Every row gives one point. Examples show where two turns around zero, p and q, send a point. Write where each new point lands after one turn and then the other. Backwards means that the second turn is done in reverse. Each puzzle has new turns, and all numbers are rounded.

Turn p:
0.28	0.02	-0.08 => -0.01	-0.14	0.26
-0.10	0.29	0.04 => 0.21	0.23	0.03
-0.15	-0.38	-0.32 => -0.02	-0.41	-0.32
-0.27	-0.27	0.07 => -0.16	-0.01	-0.35
-0.02	0.29	0.10 => 0.15	0.25	0.11
0.26	0.04	0.20 => -0.17	0.09	0.27
Turn q:
-0.13	-0.20	0.31 => 0.22	-0.18	0.26
0.18	0.39	-0.25 => -0.28	0.36	-0.19
0.18	0.01	-0.13 => 0.02	0.11	-0.19
-0.22	-0.20	0.06 => 0.04	-0.28	0.10
Where do these land?
q, then p: -0.17	-0.33	0.17 => -0.37	-0.15	0.06
p, then q: -0.13	0.12	0.07 => -0.09	0.16	-0.04
q, then p: -0.03	0.29	0.04 => 0.11	0.26	-0.07
q, then p: 0.39	0.14	0.11 => 0.26	0.11	0.32
p, then q: -0.05	-0.21	-0.40 => 0.24	-0.24	-0.30

Turn p:
0.13	0.18	-0.11	-0.08 => 0.10	0.07	-0.21	0.08
-0.34	-0.31	-0.16	0.16 => -0.14	-0.44	0.18	-0.13
0.01	-0.09	-0.14	-0.35 => 0.36	-0.11	0.03	0.08
-0.20	0.06	0.26	0.30 => -0.33	0.10	0.09	-0.27
0.39	0.16	0.16	-0.02 => 0.00	0.38	-0.09	0.23
Turn q:
0.14	0.04	0.07	0.29 => -0.18	0.18	-0.22	-0.01
-0.24	0.10	0.13	-0.16 => 0.14	0.10	0.27	-0.07
0.31	0.13	0.11	-0.34 => 0.40	0.03	-0.13	0.25
-0.19	0.00	-0.50	-0.22 => 0.13	-0.48	0.09	-0.28
0.16	-0.30	0.11	0.12 => -0.24	-0.01	-0.07	0.28
-0.17	0.04	0.08	0.32 => -0.26	0.20	0.03	-0.17
Where do these land?
q, then p backwards: 0.12	0.22	-0.15	0.06 => -0.11	0.25	-0.10	-0.07
p, then q: 0.03	-0.16	0.69	-0.02 => 0.34	0.60	0.18	-0.03
p, then q backwards: -0.53	0.12	-0.15	-0.03 => -0.15	0.21	-0.50	0.03
p, then q backwards: 0.04	0.13	-0.01	-0.13 => 0.10	0.15	0.03	-0.04
p, then q: 0.19	-0.35	-0.10	0.19 => -0.40	0.17	0.13	-0.01
q, then p: -0.03	0.11	-0.12	0.02 => 0.15	-0.02	0.02	0.06
q, then p: 0.18	-0.06	-0.17	-0.10 => -0.06	-0.18	0.05	0.19

Turn p:
0.10	0.26	0.13	0.08	0.16	-0.12 => -0.09	0.25	0.17	0.17	0.03	-0.11
-0.15	-0.23	0.18	-0.02	0.08	-0.14 => 0.03	-0.17	-0.08	0.06	-0.16	-0.27
-0.01	-0.13	0.03	-0.19	-0.01	0.47 => -0.11	-0.24	0.14	-0.26	-0.22	0.27
-0.17	0.15	-0.29	-0.02	0.00	0.07 => 0.21	-0.06	0.14	-0.04	0.22	0.14
0.18	0.09	-0.33	0.32	0.28	-0.22 => 0.23	0.23	-0.03	0.48	0.10	0.16
0.09	0.04	0.45	0.15	-0.33	0.34 => -0.64	-0.11	-0.03	-0.17	0.03	0.03
-0.03	-0.18	-0.17	-0.31	-0.18	-0.41 => 0.38	0.11	-0.32	-0.23	0.00	-0.23
Turn q:
-0.35	0.14	-0.10	0.18	-0.08	0.01 => -0.35	-0.09	0.12	-0.05	-0.09	-0.19
-0.04	0.54	-0.04	-0.10	0.43	0.12 => -0.34	0.16	-0.58	0.14	-0.03	-0.06
0.19	-0.25	0.22	-0.18	-0.21	-0.25 => 0.31	-0.01	0.14	-0.27	0.16	0.26
-0.12	0.10	-0.15	-0.16	-0.23	0.20 => -0.19	-0.21	0.06	0.14	-0.14	0.21
0.21	-0.30	0.04	0.06	0.29	0.11 => 0.41	0.04	-0.10	0.15	0.02	-0.19
0.20	-0.10	-0.10	0.31	-0.27	0.13 => 0.04	0.11	0.39	0.26	0.09	0.00
0.00	0.36	-0.07	-0.05	0.29	0.19 => -0.23	0.09	-0.39	0.21	-0.04	-0.05
0.19	-0.32	-0.15	0.00	-0.12	-0.22 => 0.31	0.14	0.26	-0.11	-0.14	0.09
-0.28	-0.17	0.37	-0.07	-0.10	-0.28 => 0.04	-0.23	0.07	-0.48	0.20	-0.06
Where do these land?
q, then p backwards: -0.17	-0.31	0.13	0.02	-0.52	-0.13 => -0.37	0.23	-0.06	-0.22	0.09	0.43
q, then p: 0.19	-0.07	-0.03	0.25	0.17	-0.18 => -0.02	0.36	0.11	0.04	0.10	-0.10
p, then q: 0.11	-0.14	-0.59	0.11	0.23	0.59 => 0.24	-0.36	0.10	0.72	0.26	-0.03
p, then q: -0.29	0.16	0.03	0.21	0.23	-0.12 => 0.14	0.19	0.03	-0.15	0.25	-0.29
q, then p backwards: 0.02	0.14	0.17	0.23	0.06	-0.11 => -0.01	0.23	0.09	0.03	-0.18	-0.15
q, then p backwards: 0.20	0.13	-0.01	-0.01	-0.21	-0.17 => 0.19	0.24	-0.12	-0.02	-0.02	0.15
p, then q: 0.02	0.00	-0.09	-0.36	-0.20	0.01 => 0.07	-0.04	-0.20	0.00	-0.11	0.35
q, then p: 0.08	0.12	0.18	-0.34	0.14	0.28 => 0.20	-0.17	-0.08	0.18	-0.03	0.40
q, then p: -0.17	-0.03	0.21	-0.11	0.08	-0.18 => 0.25	0.03	0.00	-0.17	-0.18	0.00

Turn p:
-0.21	0.04	-0.01	0.38	-0.01	0.03	-0.79	0.47 => -0.05	-0.03	-0.32	-0.07	0.33	0.71	-0.41	-0.38
0.19	0.19	-0.02	0.07	-0.12	-0.11	0.11	-0.32 => 0.03	0.21	0.20	-0.13	-0.21	-0.03	-0.03	0.26
0.23	-0.32	0.09	0.14	-0.09	-0.23	0.15	-0.30 => 0.24	-0.09	0.46	0.07	-0.10	0.06	0.10	0.21
0.24	-0.10	-0.15	-0.26	0.01	-0.01	-0.05	-0.07 => 0.28	0.10	-0.10	0.20	-0.05	-0.10	0.02	0.13
-0.41	0.19	-0.12	0.04	0.17	-0.14	0.08	0.25 => -0.42	-0.06	-0.25	-0.05	0.07	0.14	0.24	-0.07
0.20	-0.09	0.32	-0.16	0.09	-0.07	0.11	-0.22 => 0.25	0.03	0.24	-0.11	0.16	-0.24	0.13	0.14
0.16	-0.11	-0.01	0.05	0.18	0.17	0.15	-0.25 => 0.03	0.17	0.29	0.18	0.00	-0.20	0.01	-0.03
0.18	0.04	-0.01	-0.08	-0.11	0.17	0.14	0.26 => 0.14	-0.04	-0.14	-0.06	-0.21	-0.16	0.01	-0.24
-0.58	0.16	-0.09	-0.18	-0.13	0.19	0.11	0.18 => -0.49	-0.29	-0.37	-0.03	0.01	-0.18	-0.08	-0.01
Turn q:
-0.25	-0.15	0.12	-0.21	0.08	-0.15	-0.12	-0.07 => 0.01	0.24	0.03	0.11	0.07	0.11	0.32	0.00
0.19	0.13	-0.01	0.08	0.17	0.08	0.19	-0.01 => 0.06	-0.10	-0.22	-0.18	-0.13	-0.05	-0.13	0.00
-0.04	0.37	0.40	0.15	0.11	-0.17	0.02	0.37 => -0.06	0.11	0.01	-0.60	0.30	0.17	-0.06	-0.02
-0.13	-0.07	-0.12	-0.23	0.10	0.13	0.06	0.39 => 0.10	-0.12	-0.13	0.12	0.20	0.39	-0.03	0.16
0.15	-0.14	-0.13	0.07	0.01	0.00	-0.26	0.05 => 0.00	-0.26	0.20	0.05	-0.09	0.03	0.12	-0.04
-0.20	-0.21	-0.07	0.10	-0.06	-0.10	0.35	0.12 => -0.32	0.02	-0.27	0.18	0.17	0.07	-0.07	-0.06
0.23	-0.19	-0.08	0.29	0.11	0.43	0.06	-0.10 => 0.06	-0.45	-0.18	0.05	-0.07	-0.35	-0.01	0.13
-0.23	0.08	-0.45	-0.25	-0.06	0.17	-0.57	-0.31 => 0.56	0.02	0.41	0.48	-0.06	-0.03	0.11	-0.22
0.31	0.43	-0.03	0.03	-0.03	-0.35	0.03	-0.14 => 0.00	0.18	0.13	-0.34	-0.36	0.03	-0.26	-0.25
-0.03	-0.26	0.38	-0.02	-0.41	-0.03	0.24	-0.29 => -0.41	0.35	0.02	0.12	-0.02	-0.36	0.02	0.30
Where do these land?
p, then q: -0.10	-0.04	0.49	-0.17	-0.27	-0.03	0.21	-0.07 => -0.24	0.13	0.00	0.07	-0.17	0.38	0.33	0.22
q, then p: 0.40	-0.25	0.00	0.38	0.16	-0.13	-0.07	0.03 => -0.02	-0.53	0.07	0.21	-0.01	-0.11	0.05	0.26
q, then p: -0.09	0.30	0.00	0.30	0.03	-0.13	-0.13	0.09 => 0.11	0.14	0.07	0.07	0.28	-0.19	0.02	0.27
q, then p: -0.28	-0.21	0.15	-0.13	-0.02	0.03	-0.14	-0.02 => -0.17	0.11	0.11	-0.12	-0.06	-0.06	0.25	-0.21
q, then p: -0.33	0.04	-0.16	0.04	0.61	0.01	0.19	-0.07 => -0.03	0.38	0.12	0.45	-0.40	-0.11	0.04	0.14
q, then p backwards: 0.33	-0.08	0.10	-0.22	-0.02	-0.15	-0.02	0.19 => -0.07	0.12	-0.10	0.23	-0.22	-0.30	0.06	-0.11
p, then q: 0.01	0.21	0.22	-0.16	-0.19	0.27	0.04	0.08 => 0.02	0.17	0.22	0.14	-0.24	0.23	0.13	-0.12
q, then p: -0.17	0.03	-0.08	-0.39	-0.18	0.14	-0.24	-0.32 => 0.12	0.21	0.19	-0.45	-0.18	0.15	0.01	-0.21
p, then q: 0.30	-0.29	-0.29	0.03	0.10	-0.11	0.34	-0.12 => -0.42	0.00	-0.02	-0.24	0.06	-0.28	-0.29	0.07
p, then q: -0.07	0.29	-0.42	0.34	-0.23	0.10	-0.18	0.22 => 0.33	0.00	0.33	0.38	0.22	-0.26	-0.21	-0.02

Turn p:
-0.20	-0.05	-0.48	-0.15	0.52	0.18	-0.35	0.10	0.22 => 0.32	0.12	-0.15	0.09	0.08	0.23	0.22	-0.20	0.70
-0.23	-0.01	0.04	0.03	-0.08	-0.06	0.42	-0.01	-0.23 => 0.13	-0.26	-0.11	0.13	-0.03	-0.31	-0.09	0.20	-0.19
0.05	0.26	0.03	-0.19	-0.22	0.09	0.08	-0.12	0.08 => -0.34	0.07	0.03	0.05	0.10	-0.17	0.04	0.15	0.04
-0.25	-0.28	0.16	-0.05	0.05	-0.23	0.08	0.14	-0.13 => 0.33	-0.21	-0.08	-0.22	0.07	0.02	-0.08	0.16	-0.14
0.27	0.33	0.16	0.39	-0.16	0.07	-0.05	-0.04	0.44 => -0.40	0.50	-0.14	0.17	-0.11	0.15	-0.19	-0.13	-0.21
0.00	0.00	0.19	-0.17	-0.28	0.00	-0.17	0.24	-0.04 => -0.07	0.12	0.03	-0.31	0.12	-0.04	0.23	0.10	-0.18
0.09	-0.21	0.05	-0.02	0.09	-0.32	-0.02	-0.09	0.15 => 0.08	-0.02	0.08	-0.20	-0.04	0.17	-0.32	0.05	0.06
-0.18	0.17	0.16	-0.03	0.48	-0.19	-0.15	0.20	-0.19 => 0.10	-0.32	-0.43	-0.20	0.13	0.14	0.03	-0.28	0.08
-0.06	0.09	0.16	-0.12	-0.23	0.30	-0.05	-0.16	-0.12 => -0.22	-0.05	0.13	0.16	0.19	-0.01	0.26	0.15	-0.14
-0.07	-0.14	-0.02	0.13	0.05	0.04	-0.51	-0.46	-0.05 => -0.09	-0.15	0.19	0.14	-0.11	0.62	0.16	0.07	0.11
0.36	-0.14	-0.19	0.06	0.16	0.44	0.25	0.02	-0.10 => 0.13	0.07	0.34	0.34	0.06	-0.26	-0.01	-0.39	0.03
0.21	-0.02	-0.27	0.12	-0.40	-0.32	0.46	0.17	-0.02 => 0.02	0.14	0.10	-0.13	-0.46	-0.52	-0.26	0.15	-0.14
Turn q:
0.00	0.12	-0.23	-0.24	-0.35	0.01	0.27	-0.16	0.20 => -0.40	-0.18	-0.11	0.02	-0.02	-0.17	-0.16	-0.20	0.30
0.21	-0.32	0.15	0.18	0.01	-0.09	-0.06	0.31	0.40 => 0.42	-0.13	-0.21	0.31	-0.20	-0.04	0.05	0.24	0.18
-0.28	0.23	0.09	0.19	-0.33	-0.14	-0.02	0.11	0.14 => 0.16	0.20	-0.02	-0.12	-0.08	-0.12	-0.41	-0.13	0.22
0.18	0.25	0.24	-0.27	0.06	0.33	-0.34	-0.16	0.11 => -0.06	-0.35	0.16	-0.42	-0.30	-0.07	0.05	0.18	-0.18
-0.18	-0.20	0.05	0.27	0.22	-0.21	0.07	-0.29	-0.23 => 0.13	0.32	0.09	-0.03	0.43	-0.06	0.26	0.01	-0.01
0.21	-0.24	0.06	-0.13	-0.14	-0.10	-0.13	0.27	-0.16 => 0.08	-0.14	0.22	0.38	-0.07	0.05	-0.11	0.12	-0.12
-0.11	0.30	0.09	-0.16	0.24	-0.08	0.06	0.38	-0.08 => -0.10	0.18	-0.19	-0.05	-0.09	0.23	-0.29	0.22	-0.27
-0.15	0.16	-0.29	0.16	0.21	-0.19	-0.41	-0.25	0.04 => 0.27	-0.16	-0.12	-0.33	0.39	0.00	-0.03	-0.23	-0.19
-0.24	-0.01	0.20	-0.05	0.35	0.37	-0.04	0.37	-0.29 => 0.01	0.28	0.14	-0.12	-0.22	0.57	0.08	0.22	-0.21
0.07	0.14	-0.20	0.30	-0.32	0.34	0.32	-0.13	0.04 => -0.17	0.15	-0.07	0.00	-0.30	-0.15	0.16	-0.50	0.23
0.42	-0.28	0.00	-0.12	-0.06	-0.13	0.20	-0.23	0.11 => -0.16	-0.23	-0.03	0.32	0.07	-0.34	0.27	0.12	0.09
-0.13	-0.15	-0.16	-0.14	0.11	-0.10	0.07	-0.21	-0.28 => -0.20	0.04	0.14	0.04	0.38	0.10	0.11	-0.04	-0.05
Where do these land?
q, then p backwards: -0.24	0.27	0.01	-0.08	-0.28	-0.30	0.36	0.17	0.19 => 0.11	0.29	-0.08	-0.02	0.16	-0.22	0.30	-0.08	0.48
q, then p backwards: 0.10	0.35	-0.18	0.16	-0.20	0.23	-0.03	0.07	-0.27 => 0.45	0.06	0.04	0.34	0.01	-0.05	-0.04	0.15	-0.11
p, then q: 0.13	-0.04	-0.07	-0.55	0.10	0.22	-0.39	0.16	-0.18 => -0.34	0.04	-0.29	-0.11	0.06	-0.06	0.23	0.51	0.25
q, then p: -0.09	-0.08	-0.21	0.02	-0.23	0.17	-0.10	-0.38	-0.01 => -0.01	-0.10	0.10	0.08	0.27	0.16	-0.35	0.21	0.07
q, then p: 0.18	-0.09	0.20	0.18	0.16	0.43	0.21	0.27	-0.28 => -0.25	0.05	-0.09	0.25	-0.08	-0.41	0.15	0.13	-0.41
q, then p: 0.18	0.15	0.11	-0.11	0.13	0.07	0.16	-0.13	-0.06 => 0.10	-0.15	-0.16	-0.09	-0.05	-0.19	0.06	0.18	-0.03
p, then q: -0.24	0.09	0.26	0.33	-0.06	-0.31	0.01	-0.04	0.41 => 0.03	-0.18	0.08	-0.09	-0.17	0.38	-0.17	-0.44	-0.27
q, then p: -0.01	-0.44	0.23	0.19	0.07	-0.41	-0.28	-0.19	-0.11 => 0.02	-0.03	-0.08	-0.19	0.08	0.00	-0.41	-0.58	-0.15
p, then q: 0.27	-0.21	0.08	-0.05	0.07	-0.16	-0.05	0.06	0.20 => -0.04	-0.22	0.14	-0.28	-0.09	-0.04	-0.04	0.16	-0.14
q, then p backwards: -0.28	0.01	-0.42	-0.08	0.22	0.06	0.10	0.01	0.11 => -0.09	0.21	0.24	-0.03	0.32	-0.05	-0.32	0.00	0.11

Turn p:
0.22	0.28	-0.09	0.40	0.10	-0.27	0.30	-0.18	0.07	0.06	0.33 => -0.07	0.04	0.08	0.07	0.24	-0.04	0.51	-0.31	0.39	0.16	0.00
-0.55	0.27	-0.29	0.21	-0.17	0.11	0.14	0.46	-0.31	0.03	0.02 => -0.19	-0.02	-0.12	-0.17	0.24	0.00	0.01	0.15	-0.31	0.44	0.65
0.18	-0.10	0.08	-0.02	0.12	0.01	-0.06	-0.03	0.02	0.27	-0.29 => 0.08	0.19	-0.14	0.19	-0.18	0.18	-0.09	0.11	0.11	0.01	-0.17
-0.11	0.05	0.06	-0.12	-0.22	0.14	-0.07	-0.27	-0.19	-0.39	-0.27 => -0.11	-0.17	0.10	0.01	-0.28	-0.23	-0.28	-0.24	-0.31	0.12	-0.09
0.07	-0.13	-0.31	-0.21	-0.02	0.03	-0.21	-0.02	-0.11	-0.33	-0.22 => 0.17	0.04	0.25	-0.03	-0.37	-0.23	-0.06	0.11	-0.28	-0.01	0.01
0.04	-0.26	0.08	-0.16	0.32	0.14	0.08	-0.20	0.02	0.06	0.06 => 0.02	0.00	-0.21	0.05	0.00	-0.06	0.13	0.14	-0.09	-0.20	-0.37
0.07	0.01	0.18	-0.37	0.17	-0.14	-0.06	-0.13	0.28	0.16	-0.04 => 0.00	0.01	-0.11	-0.24	-0.20	0.16	-0.04	0.06	0.24	-0.25	-0.29
0.02	-0.32	-0.14	-0.03	-0.20	-0.11	-0.03	-0.23	0.07	0.06	-0.02 => 0.10	-0.20	0.13	0.13	-0.07	-0.19	-0.08	0.22	0.18	0.05	-0.16
0.21	0.17	0.26	0.21	0.06	-0.07	0.54	0.40	0.23	0.25	0.35 => 0.25	-0.08	-0.29	-0.05	0.51	0.42	0.33	-0.26	0.29	-0.04	0.16
-0.26	0.17	-0.24	0.21	-0.25	0.35	-0.29	-0.10	0.05	-0.46	-0.13 => -0.28	-0.15	0.17	0.16	-0.26	-0.39	-0.15	-0.15	-0.28	-0.08	0.45
0.00	0.14	0.00	-0.06	-0.26	0.12	-0.35	0.23	-0.28	0.14	0.17 => 0.01	0.32	0.10	-0.13	0.25	-0.12	-0.38	0.04	-0.03	0.01	0.24
0.11	-0.29	0.41	-0.04	0.34	-0.32	0.01	0.08	0.14	0.15	0.03 => 0.02	0.01	0.06	0.03	0.13	0.50	0.10	0.14	0.11	-0.22	-0.41
Turn q:
-0.03	0.39	0.38	-0.36	0.23	0.22	0.20	-0.14	0.05	-0.19	0.08 => 0.42	-0.05	-0.02	0.05	0.54	-0.10	0.12	0.03	-0.18	-0.28	0.18
-0.06	-0.18	-0.07	-0.06	-0.03	-0.34	-0.24	-0.28	0.01	0.19	-0.05 => -0.13	0.06	-0.05	0.16	-0.08	-0.07	-0.08	-0.21	0.01	0.07	-0.47
0.24	-0.18	0.18	-0.09	-0.53	-0.27	-0.29	-0.24	-0.13	-0.03	0.28 => 0.12	-0.12	0.36	0.16	-0.25	-0.29	0.23	-0.14	-0.21	0.37	-0.37
-0.10	-0.23	0.03	0.22	-0.15	0.19	-0.19	0.08	0.19	0.07	-0.20 => -0.22	-0.15	0.13	-0.20	-0.27	-0.08	-0.25	-0.05	-0.01	-0.16	0.01
0.04	0.15	-0.02	0.19	0.29	0.33	0.00	0.11	-0.02	-0.03	0.28 => -0.04	0.09	-0.04	0.12	0.06	0.03	0.00	-0.11	-0.05	-0.05	0.55
-0.03	0.01	0.19	-0.12	0.31	0.00	0.10	0.08	0.01	0.01	-0.23 => 0.05	0.12	-0.07	-0.20	0.33	0.04	-0.18	0.01	0.02	-0.09	0.00
-0.15	-0.09	0.20	-0.18	0.11	0.18	0.01	0.48	-0.04	0.28	0.05 => 0.15	-0.07	0.02	-0.28	0.06	0.40	-0.27	-0.17	-0.22	0.07	0.18
-0.37	0.02	-0.22	0.33	0.12	-0.27	-0.09	0.29	0.06	-0.05	-0.24 => -0.07	0.35	-0.09	-0.16	-0.33	0.23	-0.16	-0.01	0.36	-0.23	-0.06
-0.43	0.23	-0.46	0.23	0.12	0.37	0.03	0.22	-0.08	0.00	-0.01 => 0.04	-0.05	-0.41	0.09	-0.33	0.26	-0.14	0.05	0.24	-0.27	0.45
0.06	-0.40	-0.03	-0.21	-0.10	-0.21	0.00	-0.05	-0.23	-0.20	0.15 => 0.07	0.16	-0.12	-0.06	-0.14	-0.15	0.08	0.12	-0.28	0.37	-0.23
0.24	-0.14	-0.21	-0.11	-0.13	-0.01	0.43	0.05	0.33	-0.12	0.31 => -0.27	-0.04	0.03	0.01	0.03	0.19	0.45	0.36	-0.33	0.03	0.05
0.56	0.08	-0.20	-0.10	-0.25	-0.21	-0.05	-0.22	0.21	-0.12	-0.24 => -0.29	-0.23	0.08	-0.10	0.13	-0.26	0.48	0.05	0.25	0.11	-0.31
0.03	0.33	0.24	0.26	0.02	0.02	0.08	-0.39	-0.36	0.18	-0.16 => 0.19	-0.08	0.18	0.41	0.25	-0.20	-0.28	0.06	0.38	0.06	0.03
Where do these land?
p, then q: 0.17	-0.21	-0.20	0.06	0.30	-0.41	0.01	-0.16	0.20	0.21	0.23 => -0.10	0.00	0.20	-0.37	0.27	0.24	0.04	0.35	0.01	-0.31	0.05
q, then p: -0.23	0.15	0.07	0.21	-0.14	0.02	0.20	-0.23	-0.27	0.02	-0.51 => 0.14	0.02	0.34	0.13	-0.22	0.33	-0.04	0.12	0.12	-0.40	0.27
p, then q: 0.25	-0.02	0.33	-0.07	0.01	0.19	-0.35	-0.13	-0.26	0.21	0.06 => 0.11	0.08	-0.07	-0.03	0.03	-0.24	0.06	-0.30	0.47	-0.27	0.02
p, then q: 0.13	0.07	-0.35	0.11	-0.59	-0.12	-0.29	0.10	-0.12	-0.35	0.03 => 0.12	0.20	0.58	0.19	0.14	-0.08	0.03	-0.36	-0.28	0.21	-0.19
p, then q: 0.09	-0.02	0.24	0.10	0.42	-0.04	0.19	-0.28	0.03	-0.11	0.25 => -0.03	0.08	-0.23	-0.02	0.18	-0.11	-0.19	0.46	0.18	-0.23	-0.08
p, then q backwards: -0.01	0.06	0.07	-0.04	-0.43	0.01	0.31	0.05	0.29	-0.01	-0.46 => -0.19	0.10	-0.22	-0.03	-0.25	0.32	-0.20	0.18	-0.38	0.34	0.00
p, then q backwards: -0.12	-0.06	0.00	-0.13	-0.11	-0.18	0.18	0.47	-0.05	-0.05	-0.09 => 0.00	0.01	0.14	-0.20	-0.09	0.16	0.24	0.40	-0.13	0.09	0.09
q, then p backwards: -0.25	0.36	0.01	-0.08	0.33	-0.07	-0.22	-0.13	-0.12	0.04	0.39 => 0.51	0.11	0.13	0.30	0.04	0.35	0.11	0.16	0.00	-0.02	-0.06
q, then p: 0.15	0.12	-0.03	0.01	0.03	0.07	-0.16	0.46	0.16	-0.16	-0.33 => 0.15	-0.25	-0.15	-0.43	-0.12	-0.14	-0.04	0.01	0.04	-0.28	-0.18
q, then p: 0.18	-0.03	-0.28	-0.08	-0.17	0.17	0.19	-0.31	-0.19	0.17	0.01 => 0.04	-0.05	0.01	0.29	0.15	0.13	0.13	0.44	0.05	0.11	0.14
p, then q: -0.27	-0.25	-0.09	-0.22	0.10	-0.02	-0.03	-0.07	0.05	-0.21	0.09 => 0.19	0.12	-0.07	-0.32	-0.08	0.04	-0.10	0.14	-0.08	0.21	-0.13
q, then p backwards: -0.08	-0.17	0.23	0.13	0.25	0.38	-0.04	0.21	0.28	0.23	0.33 => -0.22	0.22	0.23	0.14	-0.08	0.19	-0.27	0.39	-0.06	-0.39	-0.07
